Each wall is flat, endless, passes through zero and stands at right angles to its row. A trip goes straight from one point to another. List the walls that it crosses, first one first.
In the rows, 128 means zero.

Walls:
(1): [135, 197, 160]
(2): [168, 142, 112]
(3): [52, 109, 116]
(4): [131, 152, 123]
(5): [126, 120, 157]
(6): [77, 167, 139]
(7): [139, 144, 170]
(8): [194, 49, 125]
Trips:
[124, 143, 70] to [87, 177, 233] -> 1, 2, 7, 5
[112, 131, 171] to [159, 106, 154] -> 3, 8, 6, 2, 1
[89, 90, 136] to [151, 139, 57] -> 5, 6, 2, 4, 3

Walls:
(1): [115, 143, 179, 150, 85, 164, 91, 81, 149]
(2): [125, 103, 136, 102, 132, 171, 121, 232, 119]
(3): [135, 101, 114, 108, 125, 90, 124, 111, 158]
(4): [68, 183, 123, 135, 179, 31, 125, 150, 137]
(5): [119, 108, 116, 108, 126, 65, 176, 138, 170]
Trips:
[72, 177, 175, 139, 129, 114, 107, 133, 83] to [98, 145, 150, 123, 122, 154, 89, 82, 152] -> 4
[150, 109, 141, 123, 109, 131, 93, 113, 130] to [168, 117, 181, 110, 145, 151, 161, 147, 112] -> 2, 3, 1
[126, 109, 71, 124, 113, 159, 65, 97, 80] to [89, 178, 48, 83, 62, 149, 139, 152, 137] -> 2, 1, 5, 4
[116, 118, 114, 110, 153, 93, 113, 140, 128] to [90, 156, 117, 21, 81, 110, 155, 179, 175] -> none
[127, 125, 127, 108, 157, 118, 161, 96, 113] to [143, 95, 140, 89, 157, 187, 138, 109, 119] -> 4, 5, 3, 2, 1
[127, 108, 143, 113, 137, 136, 144, 135, 26] to [139, 140, 143, 128, 91, 168, 132, 135, 111] -> 1

Walls:
(1): [131, 93, 131, 98, 137, 133, 183, 141, 139, 136, 178, 97, 96, 85, 129, 144, 138, 143]
(2): [46, 62, 126, 115, 123, 97, 105, 165, 79, 132, 99, 155, 140, 159, 154, 53, 152, 134]
(3): [151, 163, 123, 118, 212, 112, 88, 136, 144, 62, 130, 117, 67, 60, 93, 126, 147, 49]
(4): [73, 149, 113, 170, 139, 168, 101, 150, 70, 162, 137, 127, 114, 168, 115, 117, 126, 137]
(5): [139, 110, 208, 192, 96, 173, 128, 171, 182, 137, 198, 115, 196, 149, 156, 123, 141, 63]
(6): [79, 124, 160, 108, 175, 119, 176, 114, 177, 139, 94, 78, 193, 92, 101, 107, 187, 185]
(7): [95, 181, 137, 72, 125, 42, 106, 128, 147, 116, 104, 242, 126, 99, 160, 171, 154, 77]
(8): [76, 138, 115, 108, 174, 139, 78, 169, 115, 127, 130, 238, 178, 108, 141, 156, 142, 150]
Trips:
[124, 134, 58, 187, 121, 125, 123, 133, 209, 167, 84, 42, 106, 148, 105, 184, 138, 100] to [145, 111, 127, 120, 190, 103, 158, 125, 103, 108, 151, 60, 184, 133, 106, 147, 145, 138] -> 1, 4
[102, 190, 131, 196, 156, 82, 132, 147, 154, 150, 76, 117, 108, 121, 198, 147, 134, 195] to [195, 130, 77, 132, 189, 103, 106, 131, 166, 110, 118, 12, 129, 149, 135, 126, 144, 108] -> 8, 3, 7, 4, 1
[90, 168, 135, 120, 123, 69, 128, 107, 192, 136, 218, 131, 207, 164, 119, 99, 165, 151] to [89, 166, 117, 165, 168, 118, 128, 110, 196, 135, 134, 114, 123, 93, 126, 98, 118, 110] -> 2, 3, 8
[128, 194, 41, 110, 137, 118, 118, 80, 97, 105, 182, 134, 142, 119, 149, 132, 154, 204] to [62, 108, 152, 157, 171, 107, 64, 59, 167, 198, 173, 80, 235, 165, 127, 99, 104, 124] -> 1, 7, 2, 5
[108, 126, 148, 106, 49, 85, 143, 137, 103, 188, 117, 135, 166, 116, 91, 122, 38, 79] to [73, 90, 77, 190, 131, 198, 181, 140, 154, 128, 234, 158, 133, 73, 180, 150, 140, 202] -> 4, 1, 8, 7, 6, 2
[76, 97, 147, 146, 168, 120, 165, 49, 84, 96, 162, 147, 76, 154, 157, 137, 106, 133] to [136, 178, 81, 142, 101, 130, 117, 117, 116, 202, 158, 109, 129, 176, 137, 102, 138, 113] -> 1, 5, 2
[138, 124, 83, 133, 116, 112, 80, 85, 151, 166, 81, 173, 85, 33, 103, 140, 137, 171] to [106, 77, 133, 122, 178, 109, 87, 140, 140, 190, 204, 116, 167, 110, 135, 126, 92, 128] -> 1, 2, 4, 5, 7, 3
